Each row is a point. Two turns around zero, p and q, are shown by what they do to some points. Where does a point land after both, in the order given? Backwards means that the second turn is done in reverse. Each puzzle has new turns, and all numbers are rounded.

Turn p:
[-19  35] => [-5 40]
[-7 45] => [10 44]
[-15 -18] => [-21 -11]
[ 48 -31] => [ 34 -46]
[ -7 -31] => [-18 -26]
Turn q:
[-32  14] => [-21 -28]
[  1 -26] => [26 -5]
[ 40 -33] => [42 31]
[-9 46] => [-47   2]
Where do these land?
p, then q backwards: [-22 -45] => [-42  28]
p, then q: [ 35 -41] => [54  5]
q, then p: [-7 47] => [-43  21]
q, then p: [-3 16] => [-15   7]
q, then p: [-3 23] => [-21  11]

Turn p:
[-3 29 -9] => [-21  22  -2]
[ 40 -34  -2] => [ 26 -27 -36]
[-22  15  18] => [ 1 19 26]
[-14  -9  -6] => [ -6 -12  12]
Turn q:
[-20 -11   2] => [-4 -4 22]
[ 12 -25  12] => [ 18 -24   2]
[ 16  -1 -12] => [ -5  -8 -18]
[-32 -11 -16] => [-25  -5  27]
[23 48 13] => [ 15  41 -33]
Where do these land?
p, then q: [  9  -6 -24] => [-19 -13  13]
p, then q: [-23  18 -18] => [ 2 17 29]
p, then q backwards: [-3 23 46] => [-16  29  40]
q, then p backwards: [  2 -19  18] => [ -5 -22  14]
q, then p: [ 16 -16 -22] => [ -7 -30   8]

Turn p:
[-8 -5 26 14 -8 20] => [-23  -6  11 -15  -2  23]
[  7   3  -1 -24  10 -17] => [ 13   8   8  24  -5 -11]
[-28  -8   1  -4 -25   3] => [ -9   3  21 -28  -1 -14]
[ 20  21 -15 -14   6  -5] => [ 26  -2 -13  15 -16  -4]
[ 37  -7 -20   0   6 -17] => [  1  -3 -33  27  -5 -18]
[-11   5  -2   9  -9 -24] => [ -1  26  -4 -10   2  -9]
[-17  -9  12  18  20  40] => [ -8 -27  11 -14  26  33]
Turn q:
[  2  -4   5 -10 -21  -1] => [-11 -10   1   4 -13 -13]
[-18 -16 -19 -21  -1 -20] => [ -2  20 -27  14 -21  -5]
[-17  14   3 -20   1  -8] => [-17  -4 -23   8   2   8]
[-19 -14 -12  17  -2 -22] => [ 18  17  -9  24   3 -15]
[ 14 -12  10  29  11  48] => [ 38 -23  30 -26   2  14]
[ 18   3  14 -33   3 -22] => [-35  10 -15 -21  -2 -13]
[ 12  17 -12  17   2  14] => [ 2  1 26  3  8 18]
[ 8 12 11 22  6 11] => [  8 -10  17  -6  21   6]
Where do these land?
p, then q: [  2   8 -24 -19  14 -13] => [ -6  22  21  -8  14 -12]
p, then q: [  1 -14 -33   9 -18 -17] => [-17  36 -14  15  -2  -3]
q, then p backwards: [ 38   6  24   2 -13  22] => [-29 -18   5 -11 -22  30]
p, then q: [ -3 -23  14  25  -1  13] => [ 19  -6 -28   3  -7  17]
p, then q: [ -1  -2 -21  13  -8   8] => [ -5  19  -9  -3 -17   2]
p, then q: [-16 -15  22 -31   7  12] => [ 12 -25 -10 -16  21 -23]
p, then q: [-11  27  20   5   3  -4] => [-14 -24  14  -8   0  17]
q, then p: [-12  14  -1  -5  14 -21] => [23 -3 -9 -8 17  6]
